Rows are points. A path goes straight from each point to the next, and from the last back to the first. The post is the endless flat space through its rows: a point in 2 columns, a line in 3, a plane in 4, and so on, so that a path can go around it. How many times does the path go around the post? Going back the other way cancels.

Post:
[[-34   9 -21]
 [ 31  31   0]]
Path:
[[ 27  27  22]
 [ 25 -19  -5]
 [-27 -18 -12]
 [-69   3 -12]
 [ 19  62   1]
 [ 10  46 -29]
 [ -5  56  -5]
 [-26  56  24]
 [ 16   4  38]
 [ 20  18  14]
 [-50  53   0]
 [ 23  65 -29]
 [ 42  53 -42]
 [ 12  43  -4]
 [-19  25   9]
 [-74 -13 -24]
 [-30  24  -7]
 [-38  44  23]]
Times around: 0

Post:
[[  6 -14  67  11  -5 -19]
 [ 12 -33  58  14  26  12]
 [  4  15 -41   2 -17 -23]
 [-46 -10 -14 -35  18  24]
 [-30  23 -34 -13  -4  57]]
Path, 24 rows:
[[-11  -6 -34 -15  52  80]
 [-21  25  50 -51 -25  -6]
 [-22 -27 -25 -29  20  24]
 [ -5   3 -45  27 -14  72]
 [-31   0  -5  38 -17 -29]
 [-36  21  10 -25   8 -17]
 [-22  25  34 -51  13 -24]
 [-18 -57  33 -66  11 -17]
 [  3  -9 -21  15   2  68]
 [ 18 -12 -35  74  -8  32]
 [ -4  -6  15   6   6 -52]
 [-48  14  -1  11  -2  18]
 [ 81   2  51  75  26  42]
 [ -6 -23  16 -29  50  39]
 [ 30 -24   0 -31 -11 -28]
 [-24 -17  15  -5 -52  23]
 [ -7 -39   4  46   3  50]
 [-45 -26 -30 -18  67   6]
 [ -3   2  36   8  65  -4]
 [ -9  34 -29 -41  18  39]
 [-16 -33  -1 -48  15  62]
 [  5   6  15  21 -33  60]
 [-54 -60 -28  15  47  57]
 [-22  23  26  10  18 -25]]
Times around: 4

Post (8 x 9):
[[-39  38  -5 -14  21  12 -15   2  30]
 [ 10 -19  11  -5  66  -1  16  19   2]
 [-31   5 -18  40 -12   5 -44  46   9]
 [-16 -20 -16 -32  24 -40 -19  31 -55]
 [-33 -42  18 -24   6 -27 -19   3 -45]
 [  0  -9  -2 -39  -9  33 -25  32 -16]
 [ 49 -14 -26 -17  34  55  -2 -16  43]
 [-15  52 -15  16  11  22  29 -43  13]]
Path, 31 rows:
[[ -32   26  -33   -8  -25   66  -10    7   18]
 [ -15   14  -16  -70   63   31  -21   45    9]
 [ -23   -3    9   23  -25    5  -53   63  -63]
 [ -50   62  -17    1  -10   15   -7  -52  -10]
 [  18   57  -24    8   45   59   25  -27   20]
 [  20    0  -17   34   -2  -34  -10  110 -111]
 [  18  -44  -12  -10   64    0  -16  -31    8]
 [ -37  -23  -17  -29   21   -6  -22   28  -35]
 [  26   33  -91    7    3   61   22   24    0]
 [ -56   19   -3   24   30   18  -29   48   21]
 [ -39    2   -4  -70   16  -44  -59   42  -57]
 [   4  -30   35  -17   42  -23  -24   -2   17]
 [  38  -16  -11  -20   15  -16  -54   12  -19]
 [  19  -43   40   33   13   33  -10   -4  -31]
 [ -36   -2   -5  -71    2   19  -57  -24  -36]
 [ -15    0   -7  -49   10   19  -69  -35   14]
 [ -19  -28   18    6   31   73  -27   40   18]
 [ -56   11  -10  -22   36   30   -3   25   20]
 [  -1    5  -43   28   17   70    2    4   26]
 [   3   -2   34  -24   61   39    8   -4   31]
 [   9   23   39   10   37   37  -26   43   41]
 [  22   -6   -3   12   32  -20   -1   64    6]
 [  36  -31  -51   11   47  -55   15   59  -61]
 [ -36   11   46   -4   45  -14    1   12   44]
 [ -31   16    1  -40   -4  -13  -26   14  -31]
 [   3   53   -7    3   20   65  -27    1   24]
 [ -30  -10   10   11    6   53   -5  -30   12]
 [  29  -40  -58  -12   37  -32    4   75  -63]
 [  43  -18  -49  -30    2   26   15  -44   39]
 [  -3    5   -5   52   21  -25    6   31   -4]
 [ -23   24  -36    8  -24    2    3   34  -17]]
Times around: 0
